Every row gives one point. The ring and each string are closed loops that go straight from each point to the next, and from the last back to the first. Before rounding, they use only three directions, however many columns there are. Count how often each string passes through the ring. Passing back the other way cancels.

Ring:
[[ 40   3   3]
 [ 31  26   7]
 [ 10  39  10]
 [ -7  40  10]
 [-28  28   6]
 [-38   2  -3]
 [-32 -16  -7]
 [-11 -35  -7]
 [ 11 -37  -4]
 [ 31 -25  -1]]
String:
[[ 15   4  10]
 [ 35  10  23]
 [ 46  21  14]
 [ 57  35   2]
 [ 36  25  -6]
 [ 17  13  -6]
 [ 16   4  12]
 [ 36   7  17]
 [ 14   1  12]
 [ 49  -1  23]
 [ 60  -4  13]
 [ 53  -3 -10]
 [ 34  -3 -13]
 [ 49 -12  -9]
 [ 47 -15  -9]
 [ 31  -9 -14]
 [ 19  -6  -2]
 [ 30 -14  13]
 [ 52 -22  14]
 [ 55 -14  -2]
 [ 40  -2 -14]
 [ 58  -2  -3]
 [ 58   3   4]
 [ 42  12  -9]
 [ 27  13 -10]]
Times through: 3

Ring, 7 rows:
[[ 31 -10  -7  13  12  -2 -16   0]
 [  7  21 -38   7   3   0  -9 -16]
 [-11  24 -34  -1   3   2  -2 -14]
 [-29   2  -4 -12  11   4   5   5]
 [-22 -28  16 -10  20   0   1  24]
 [ -1 -42  22  -1  23  -2  -7  29]
 [ 26 -30  12  10  19  -3 -14  15]]
String:
[[-13 -16  24  -9  18   4   3  14]
 [ -3  -6  12  -4  14   4   0   6]
 [-21  -7  25 -14  16   6   8  11]
 [-48  -3  15 -23  15   7  14  13]
 [-36  -3 -15 -12  11   1   3  10]
 [-23  -4 -21  -6  11  -1  -2   7]
 [ -3   2   5  -4  12   4   0   0]
 [-23  23   1 -13   7   9  10 -10]
 [-12  11   2  -8   9   6   4  -4]
 [ -7  -4  -9  -2  12   1  -4   4]
 [-32  -1 -26  -9  10  -1   0   7]
 [-48   2 -12 -18  11   3   9   9]
 [-45  -4  12 -21  14   6  12  13]
 [-36 -22  -2 -13  17  -1   2  22]
 [-16 -20 -11  -3  15  -3  -6  17]
 [ -9 -15   8  -5  16   1  -2  12]
 [-14 -19  30 -11  19   4   4  17]
 [-22 -28  31 -13  21   3   5  25]]
Times through: 1
String (21 x 8):
[[-12  29 -17  -6   3   6   3 -17]
 [ -3   5 -12   0   9   2  -4  -2]
 [ -5   1 -29   2   9  -2  -8   0]
 [ -5  18 -57   6   2  -3 -11 -12]
 [  4  36 -60   8  -3   0 -10 -26]
 [ 12  37 -35   6  -1   4  -6 -28]
 [  9  18  -9   2   6   4  -3 -13]
 [  3   1  -7   1  11   2  -5  -1]
 [  6  22 -16   2   5   4  -3 -16]
 [ -3  37 -48   3  -2   2  -5 -25]
 [-13  36 -58   1  -2   1  -5 -23]
 [-20  24 -56  -1   1  -1  -5 -13]
 [-28  39 -41  -8  -1   5   4 -21]
 [-22  31 -12 -11   4   8   8 -16]
 [-10   8  -3  -5  10   4   1  -3]
 [-10  -4 -15  -2  11   0  -4   5]
 [-25   3 -26  -7   9   0  -1   3]
 [-40  14 -35 -12   6   2   4  -2]
 [-35  20 -28 -12   5   4   5  -6]
 [-32  20 -36  -9   4   2   3  -7]
 [-31  42 -33 -12  -1   7   8 -22]]
Times through: 2

Ring:
[[ 20   6  27  -2   0   3  -9 -19  16 -15  11 -21]
 [ 16  26  25   1   7  10 -15 -11  21 -10   8 -16]
 [  3  35  14   4   9  15 -15   8  18   3   5  -5]
 [ -8  28   3   6   6  15  -8  22  10  15   4   5]
 [-15  12  -3   6   1  12  -1  29   0  22   4  12]
 [-17 -17  -4   5 -10   5   7  26 -10  25   6  14]
 [ -9 -35   3   2 -16  -1  10  12 -13  17   9   7]
 [  1 -37  11   0 -16  -5   9  -1  -9   6  11  -3]
 [ 17 -18  23  -3  -8  -4   0 -18   5 -12  12 -18]]
String (26 x 12):
[[ 12  51  28   6  13  21 -28  -5  29  -2   5 -11]
 [  7  60  26   8  15  26 -32   1  31   3   3  -6]
 [  0  46  24  10   9  26 -30   6  23  13   3   2]
 [ -3  26  21  10   2  21 -23   7  14  16   4   5]
 [ -1  10  12   4   0  10  -8   8   7   9   6   0]
 [ -1  19  -1   0   7   5   4  17   8   1   6  -5]
 [ -4  33 -11  -2  15   6   9  29  10   0   5  -5]
 [-13  45  -2   8  13  21 -11  32  14  19   1  10]
 [-14  36  12  13   5  26 -24  23  12  28   1  15]
 [-10  23  20  13  -1  24 -26  12  11  26   3  13]
 [ -3  15  11   5   1  13 -10  11   8  12   6   2]
 [  1  14   3   0   5   5   2  13   8   1   7  -6]
 [  2  28  -2  -2  12   5   5  17  12  -4   6  -9]
 [  4  46   6   1  16  13  -8  14  21  -3   5  -9]
 [  7  54  26   8  13  25 -31   1  28   5   4  -5]
 [  7  36  36  11   3  26 -37  -9  23  11   5  -1]
 [  4  10  21   5  -2  12 -14  -1  10   6   7  -3]
 [  4   4  10   0   0   4  -1   4   6   1   8  -7]
 [ 14  22  10  -4   9   2   1  -1  16 -15   9 -19]
 [ 23  35  18  -5  15   3  -5 -11  25 -26  10 -28]
 [ 23  34  36   2   8  13 -25 -22  28 -15   9 -22]
 [ 15  22  42   8  -1  19 -33 -21  22   1   8 -10]
 [  9  13  34   8  -3  16 -26 -13  15   6   7  -5]
 [  5   7  13   1   0   6  -4   1   9   0   8  -8]
 [ 11  19   6  -4   9   1   5   4  13 -13   9 -17]
 [ 17  44  14  -3  17   8  -8  -2  26 -17   7 -21]]
Times through: 4
